Each wall is flat, endless, passes through zero and stands at right angles to its row. A trip goes straight from one point to another. Which walls does it cross, in order?
(in the rows, 128 means zero)

Walls:
(1): [178 133]
(2): [109  99]
(3): [131 162]
Trips:
[104 161] to [159  56] -> 2, 3, 1
[116 151] to [103 115] -> 2, 3
[212 197] to [154 118] -> 3
[ 80 130] to [ 96 168] -> 3, 2
[ 34 144] to [124 153] -> 2
[ 38 116] to [ 91 125] -> none
[156 146] to [ 96 164] -> 1
[184 140] to [ 80 105] -> 3, 2, 1
[172 163] to [117 142] -> 1

Walls:
(1): [116 161 113  96 105  85 131 157 123]
(2): [118  65 190 123 100 183 148  83 108]
(3): [113 144  76 108 122  59  88 164 114]
Trips:
[107 139 120 117  97 182  67 107 213] to [135 119 148  75 193 123 226  99 169] -> none
[153 126 124 121  61  72  92  57 129] to [180  54 140 192  75 112 172 151 165] -> 1, 3
[ 75 132 112  68 125 107  68 153  90] to [158 123 121 153 169 128  40  73  95] -> 1
[182 177 143 151 102 148 147 153 161] to [151  80 160 103 155  83 111  78 108] -> 1, 2
[211 132 121 107 133 181 161 144 113] to [128 140  91 114 121 141  88 128 106] -> 2, 3, 1
[128 145 165 173 114 139 166  96 125] to [184 192  90  97 101 113 162  97 154] -> 1, 2, 3
[ 87 111 150 125 156 187  91  53 153] to [123  82 157 186  97 137 143 127  92] -> none
[174 165 129 136 115 129 155 148 117] to [120 118 120 144 178  78 121 222 184] -> 3
[ 87 165 115  67  60 185 145 187 110] to [137  96 110 102 132  72 135 199 166] -> 2

Walls:
(1): [160  91 188 164  80  90 111 172 123 146  91 110 108 124 129  91 116  81]
(2): [109 145 116 146 140 147 143 115 134 167  82 129 153  81 118 113  84 136]
(3): [132  95 115  87  81 113 161 150  96 130 131 148 166 100 120 119 121 186]
(4): [168  77  87  94 157 126 148 109 138  95 171  77 137  56 126 100 170  88]
Trips:
[158 180 134 174 176 139 123 111 160 116 129 117  96 157 133 159 142 125] to [117 215 130 170 117  76 117 148 162 162 137 108 109 129 167  81 130 114] -> 1, 2
[125  91 120 145 181 179 169 109 101 123 158 120 119 187 100 129  89 132] to [117 164 104 154 121 136 115 124  93 133  95 144 165 186 120  82 124 105] -> 2, 1
[ 95 134  90 167 155  74 162 172 136 161  99 111 126 172 111 102 102 180] to [109 139 100 187 166 188 130 105  91 167 117 118 111  59 117 180 133 122] -> 1, 3, 4
[ 97 118 155 131 128 134 122 112 144 149 121 145 164 156  70 122  92  76] to [191 137 135 106 140  96 137 119 120 147 144 106  98 151 136  80 131 159] -> 2, 4, 3
[143 164 111 160  64 151 135 171  68 115 114 172 163 109 166 179 118 136] to [137 129 106 134 164 110 131 131 169 166 191 156 143 124 122 108 135 136] -> 1, 4, 2, 3
[144 149 102 115 133 108 168 144 142  75 173 201 125  87 126 158 140 119] to [119 210  86 141 137 101  78 123 122 106 183 160  87 116 171 141 161 169] -> 3, 4
[ 80 159  62 142 133 140 111  79  94 116 106 130 147 155 113 188  85 145] to [ 82 150 169 113 179  87  85 140 176 161 230 110 107 158 120 129  93 142] -> 2
[126 140 105  94  98 105 133 156 151 126  66 103 152 115 136 187 148  88] to [158  43 162  86 119 143 142 108 138 106 113  84  95 132 149 156 132 128] -> 2
[131  57 163  77 134 149 172 120 171 143  81  82 120  50 144  64 127 183] to [163 114 131  60  52 151 135  89 171  90 121 154 106 111  79 129 176 117] -> 2, 1

Walls:
(1): [128 129 100 136 106 108  88 174  66 160 216 159 130 146 157 154 153 102
 106 145  96 107  92 101  90 124 203  86 118 107 153 107 108 179 123 118
 105 102 170  96 146 156 177  87 150 146  67 110]
(2): [179  85 138 182  86 148 104 148 121 140 158 145 154 139 156 130 167 118
 143 108 203 148 152 119 175 161  60 151 190 100 152 102 153 164 117 133
 112 121 157 146 123 124 137 109 160 122 158 112]
(3): [174 101 130  76 159 129  83  91 124  88  83 106 110 118 147 179  76 184
 133  85 167 136  64 164 115 163 126  54 149 131 102  67 141 151 108 140
 117 194 122 122 113 191 116 123  90 129 144 139]
(4): [157  92  77 198 167  93 149 129 113 163 176 146 101 135 162 114 180 113
  85 166  82 108 117  43 144 158 190 122 165 116 114 153 185 144 130 117
 103  81  57 160 221 171  82 177 142 122  79  79]
(5): [163 110 111 126 155 143 134 160 105  91 158 143 139  75 167 154 110 107
 171 155  39 175  96 137 207 142 120 112 136  77  61 103 142 135  41 105
 197 114  89 117  99  93 164  98  70 144  79 188]
Trips:
[158 150 160 140 137 165 167 117 162 159 166 112 112 122  80 130  72 140
  81 172 111  96 100 161 175  66 119 153 177  98 162 108   7 140  86 160
 153 163 184 131 135 210 186 140 207  79  90 136] to [104 179 104 122  63  90  97 112 113 188 128 126 128 139  99 102 154 104
 114 196 152 154 194 154 192  98 150 107 184  94  76 173 198 130 209 135
 101 142 113  77 160 137 183 112 189 114 136  81] -> 4
[112 147  67 133 103 172  87  94 121 169  98 127 112 137 114  81 192 117
 169  73 181 157 187 107 118  74 150 123  75 120 143 144 162 176 132 114
 112 168 129 129  84 141 176  50 118 132 137  93] to [ 69  99 199 118  88  94  33 102 133  83 144 107 130 173  94 100 119 105
 106  92  92 168 122 100  93 152 144 171 173 129 118 136 141 144  86 124
  71 115 163 123  98 136  91 117 132 136 119 150] -> 3
[144 146 186  91 114 204 153 189 196 104 126  61 174  92 189 137 171 140
 132 138  99 107 151 126 169  91 139 155  91 112 145 144 108  78 166 122
 140 132 144 107 114 104 154 118 197 101 161 149] to [101  50 114 102  90  83 144 101 140 159 124 193 145 122 149 146 150 111
 138  93 189 175 105 169  87 163  87 174 177  94  91 139 114 144 159 101
  66  67 137 181 148 147 138 186 190 141 145 150] -> 5, 4
[ 76 105 139 186 155 129  76 126 101 132 138 155 110 113 175  86 154 118
 129  93 149 138  68  48 146 131  99 148 102 193 155  94 105 122 218 114
 232 174 113 120 153 148  65 131 180  61 161 123] to [119 136 172 109  84 115  68 103 146 106 104 104 140  81 106 113 160 125
 101 119 158  70 110 130  35 129 109 134 169 117 127 168 119 121 151  82
 147 103  82 176 123 165 123  68 134 103 127 139] -> 3, 4, 2

Walls:
(1): [102 165 171 125 171  89 161 130 119 146 193 141  48 101 188 141 121 145
 125 137 108 105 127 162  91  98 147 119 127  79  92 105 202 114 170 194
 144 112  56  66  38  96  54 102  96 128  73 105]
(2): [155 122  59  91 149 130 110 172 122  98  54 104  71 100 108 106 150 168
 126 169  87  46 101 125 142 159 130 119 101 170 112  99 110  22 149 164
 111  74  78 120 162 106  88 118 109 161 134  62]
(3): [101 104 116  14 153 115 119  29 162  56 106  34 147  87 198 129  83 109
 131 159  80 159 153 155 135  89 168  86 189 104  94 153 122  79 125 134
 142 146 130 160 184 185 154 157 146 152 139 140]
(4): [195 100  57 133 176 112 115 172 101 161 143 164 110  83 116 151 123 173
 193 176 129 183 151 169 149 129 170 125 113 123 225 192 128  81 201 196
 134 104 162 144  89 163 120 105 215  96 120  58]
(5): [161 165 186 115  79 109  43 115  89 165 108 178 193 183 100 116 110  52
 123 110 111 214 141 136  75 132  52  87 120  77 174 119 160  70 108 167
  91 107 142 122 118 138 194 120  87 138  99 145]
(6): [201 144 104 190 127  88  65 178 126 122  61 140 117 144 159 153 160 166
 176 124 149  99  85 214 115  87 185 134 184 103  99 132 114 122 175 124
  74 110 168 210  59 198 130  44 182 152 146 134]
(7): [116 133 132 152  88 131 172 187 195  98 119 141 111  87  70  86  55  96
 129 172 120 140 129 159  85 166 109 147 136 163 156 123 136  64  71 130
 128 110 155 185 116 166 109  53  98 127 148 142]
(8): [111 182 155 121 126 214 123 130 135 184 109 164 124 133 114 151 118 105
 186 154 124  71 132 139 142 180 126 172  99  96 115 101 151  97 121  79
 141  92 131 151  77  77 146 104 168 145 180 132]
(9): [138 123 136 142 118 150 110  91 107 130 115 146 106 199  83  88 143  87
 115 159  69 156 108  67 136  93 147 160 100 178 126 143  78 128  82  56
 149  72 146 133 161  94  90  86 151  77 146 204]
Trips:
[122 133 123  96  64  28  92  52 161 185 174 148 108  83 159 109 124  92
 125  83  76 143 127 143  67 151 161 100 178  91 151 104 142  69  80 146
 137 120 194 177  88 180 124 138  92 170 139 129] to [133 182  85 114  69 165 141 105  94 121  98 153 133 103 135 177 197  89
 129 156 101 131  82  70  68 125 140  82 164 230 121 139  50  66 157 135
 154 108  98 132 141 164 175 128 171 110  88 108] -> 4, 2, 1, 9, 7
[ 96 109 148 144 152 108 129  68 128 131 154 134  75 162 149 113  78 103
 156 113 138 176 126 133 151 153 188  84 146  76 137 155 163 156 161 108
 149 151 154  87 178 146 125  52 109 180 184 217] to [111 150 150 126 151 120 151 130 124  93 106 102 100 166  82 177 140  89
 124 108 135  75  54 187 155 148  65  73 153 104 202 161 147  95 185  80
 108 139 102  91 125 185 169 114 125 156 156 144] -> 8, 7, 9, 1, 2
[189 180 142 114 153  48 137  95  79  92 113 125 123 130 134 110  97  99
 159 167 189 172 183  81 129 145 173  25 140 108 158 103 175 127 169 134
  46 171 178 147  94 133 154 173 201 130  75 139] to [152 199 138 157 123 111  99 120 106  92  93 177 124 104 124 203  92  60
 171  67 167 110 171  82 141 127 128  87 198 123 153 101  81  99 121 156
 148 111 155  92 121 249 150 171 144  92  81 159] -> 1
[ 62 203  38 162 196 140 114 107 137 124 143 163  95  54  89  90 133  80
 134 124  47  60 156  71  97 119 176 136 102  74 129 120 194 120  61 100
  61  89 119  77 167 189 122 102  78 111 137 139] to [168 202 148 180 122 172 133 168 121 101 146 150 137 126 138 142 108 114
  53 152  80 109 191 142 108 151 154  80 178 141 152 119 123  96 162 120
 127 119  70 137 160 183  89 146 188 129  89 177] -> 5, 6, 4, 8

Walls:
(1): [152 143 102 163 107  77 131  85 124 140 111 115 124 142 125  86 176 119
  92  91  82 142 163  81 118 127 159 146 181 162  68  96 109 102 103 122
 123 114 155 120 140  96 109 133 159 138 134 131]
(2): [131 145 110  92  95 139 106 120 114 160  56 172 194 101 147 132 157  92
 190 145 161 126  66 125 159 118 122 144 131 130  96  71  61 110 106  74
 158 137 140 140 132  93  67 158 188 101 123 154]
(3): [ 98 121 130 106 138 145 126 153 105 129  98 132 145 145 131 134 102 140
 128  85  80 105 123  81  59  97  93 214 132 124 118 106 141  73 129  90
 176 193 113 119 138 147  95  69 123 111 167 123]
(4): [151  90 110 142 117 189 126 143 153  95 134 154 145 123 125 116  95 195
 129 152 129  78 113 128 105 159 169 171 134 163  95 148  75 151  94 170
  81 105 145 128 152 131 112 139  55 110 119  44]
(5): [147 159 102 182 165  93 123 143  68 116 115 135 119  58  89 119 184 113
 149 124  61  88  85 133 102 135  78 147 108 131 153 162 175 109 213 108
 123 129  66 137  99 152 177 103 106 132 122 120]
(6): [191 122 152 134 135 141 129 110 112 137 102 140 150 125 118 182 162 115
 174 131 118 118  96  78 116 142  95 103 130 188 140 159  46 182 111 168
 165  64 165 140 147  84 120 113  92 121 200  97]
(7): [191 121  75 115 151 123  98 157  77 105  96 141 154 186 133 173 136 171
  91 151  48 141  99 136 119 144 159 108  95  87  72 126 169 203  77 129
 175  84 103 177  91  94 109 147 136  60 148 138]
Trips:
[149 130 159 150 164 120 135 150 118  77 146 160  73 159 181 109 112 173
 163 106  91 129  99  95 126 102 145 134 141  98 145 111  83 131 171 126
  82 187 138 173  81 137 100 115 115 161 166 145] to [109 167 134 102  89 142 177 146 164 130 171 118 128  70  97 155 139 127
 142 128 135  98 174 127 127 170  53  97 106 143 118 122 138 151  83 108
  84  57 140  97 190 181 195  69 131  71 113 123] -> 6, 3
[ 57 112 150  59  46 122  63 128  85 133 158 200 152 107 172 158 138 139
 110 139 119  89 106 167  96  97  81 176 129 104 114  99 108 203 143 161
 135 114 139 126 110 135  92 120 181  93 236 210] to [116 140 137  91 184  99 105 139 134 133 157 123 130 136 157 102  27 178
 207 141 120 165 136 127 133 123 130 135 141  90 106 125  91 164 169 147
 188  83 136  47 173 217 134 116 141 157 145 163] -> 7, 6, 2
[ 56 131 111  67 101  57 111  82 169  94 160 113  58 168 111 151 137 112
 176 206  85 177 201 154 159 156 122  93 109  60 157 183  89 111 157 144
 157 143 126 122  67 112 110 121  83  98 115  96] to [125 186 179 149 133  88 182 116  66 122 148 157  85  92 133 141 149 152
 113  68 122 146 144 118 181  59 138 153 123  98 131  53 193  93  62  83
 119 127 131 113 168 119 177 151  53 108  88  94] -> 5, 1, 3
[153 149 176  83  91 104 132 131  94 128 177 209 209 100 110 117 104 120
 103 130 152 117 161  64 130 107 112 107  91 137  81 149  75  86 101 173
  97 137 135  61 184 130 115 173 115 205 124 162] to [160  99  91 179 122 116 131  96 163  68  82  78 180 102 149 181 125 155
 165  71  94 174 124 143  64 117 127 174 150  99 182 140 131 154  60 170
 148 101 156 149 132 122  87 156 130 102 117 142] -> 3, 7
[104 135 182 155  79 123 154  93 195 142 175 124 102 107 127 118 128 124
 114 138  48 163 158 156  75  94 136  92 107  97 131  60 151 146 113 154
  82  72 165  77 163 166 149 149  87 136 111 163] to [164  77 153 119 111 133 123 151 180  99 145 123 115 134 118  70 152 135
 192  94 130 122 140  34 165  98 116 106 123 186  67 127 160 126 123  96
 129  97 152 135 116 103 165 136 184 108  97 108] -> 4, 6, 2

Walls:
(1): [140 110 111 238 102  79  78 148 117 158 159 164  81 174 183 170 153 102
 116 151 157 145 117 171  95 107 142 161  73 119 176 122 146 173 154 154
 202 171 115 118 175 128 157 125 221 121 117 149]
(2): [150 144  88 124 105 121 136  75  83 181  80 100 145 125 188 127 131 103
  30 158 152 135 199 144  87 116 190 169 131 100 125  20  81 126 155 123
  95 170 213 160 106 130 140 174  94  79  77  61]
(3): [139 150 197 136  78  56 176 108 134  78 166 103  97  95 137  33  97 123
 176 124  94 120  50 118  91 166 122 159 146  85 153 111 106 133  67 130
 149 141 122 133 108 103 192 199 203 143 134 134]
(4): [158 164 121  48 152  93 143 183  91 175 205 176 114  95 153  93 191 115
 136 171 183  97 148  79 165 125 143 144 118 103  96 147 127 161 190 108
 123  88 160  71  99 142 230  94 102 150  95 119]
(5): [177 120 128  95  76 136 158  74  54 101 116 163 111 113 115  92  68 125
  41  53 138 223 182 137 169 144 155  92 134 136 150  83 152 151  62 129
 113 117 191 122 104 151 125  97 155  94 174  94]
(6): [105 133 140  74  89 168 187 170 180 125 183 156 183 106 138 171 121 190
  96 131 111 127 167 193  61  60 114 145  89  91 121  67 148 145  86  98
 187 143 138  75 135 149 120 131 100 181  86  85]
(7): [ 88 107 110 105 100  93 111 127  81  75  82 114 134 118 153  58 148 121
 150 209  90  95 120 163 130 135 104 168 105 134 117  98 185 128 235 106
 126 142 161 124 145 106 166 180 104 129 162 212]
(8): [154 115 115 140 157 156 177  94 100  65  84 116 102  79  30 124 170 148
 191 131 151 123  66 120 106 169 114 145 141 102 127 161  79 188 153 116
 152  88  82 106 171 164 169 158 123 115 149  98]
(9): [168  85 126  81 110 125 108 133 154 143 146 120 187 165 103 150  79  75
 108 194 144  96 133 146 142 164  52 105 123  68 185  68 153 148  55 150
 122 142 128  87 168 169  98 161 162 163 113 150]
Trips:
[ 84 103 119 130 114 129 100 143  58 139 218 119 206 159  78 152  46 168
 137 146 166 106 139 122 105 109  65 125  88 122  93  93  85 137  59   8
  95 115  84 136 111 182 113 139 147  68  82 104] to [102 136 117 142  50 167 126  72 159 146 165 123 137 121 158 147 151 156
 149  93 104 108 118 144 174 113 119  82 165 109 102 153 162 175 130  86
 160 123 135 208 107 188 114 148 133 142 122  88] -> 2, 9
[138 172 131 170 107 163  69 114 104 150 155 135 160  44 119 113 151 132
  77  87  72 106  77  79  86 123  88  96 101 148 155 140 134  87 162  80
  99 192 136 245 130  95  98 105 108 140 164 129] to [107 122 183  66 150 110 117 203 145 153 116 113 159 107 123 114 109 142
 138 128  90 127 150 148 150 173 134 180 113 186  80 120 187  76  64 181
 139 168 114 145 101 106 150 149  99 107 129 126] -> 2, 3, 6, 9
[138 178  89 150 153  87  81 138  32 213  79 161 156 160 123 151 176 131
 175  86 187 117 180  93  82 199 121 147 167  59 147  85 142 149 202  95
 122 141 153 141 162 130 126 126 201 181 119 123] to [100 123 150 131 101 142  94 136 114 173 171 140 145 151 138  71 221  59
  96 123  96  94  50 115 125 106 141 211  68 185 125 131 160  74  87  93
  64 191 110 139 121 110 187   9 101 121 100 164] -> 8, 9, 2
[162  84 172 126 195 199  90  79 185 141 136  86 135  74 125  90  56 151
  85 172  78 153 167 133 203 117 135 131 155 136 115 106 134 157 151 166
 122  33 209 114 162  80 132  86 135  84 122 172] to [120 117 100 159  80 194  69 170  90 163  70 152  88 219 175 160 186 123
 175 145  50 114  84 197 195 164 148 146 103 148  99  87 198 160 149 168
 143 158 116 106  48  83 130 114 160 178  91 124] -> 1, 2, 5, 9
[ 91 108 139  92  89 110 154 120 202 135 118 183 118 152 192 124 205 127
 127 167  84 101  94  56 195 116 151  61  87 143 156 182 121  94 149 162
  54 203 119  81 110 184 114 172  91 102 140  66] to [154 125  94 175 170 177 110 141  93 164 105  65 162 120 183 136 198 167
 182 149  81 196 115 168 143  99 120 136 155 120 145 107 106 156  90 174
 237  99 148  98 121 126 109 153 127 132 169 157] -> 1, 4, 6, 8
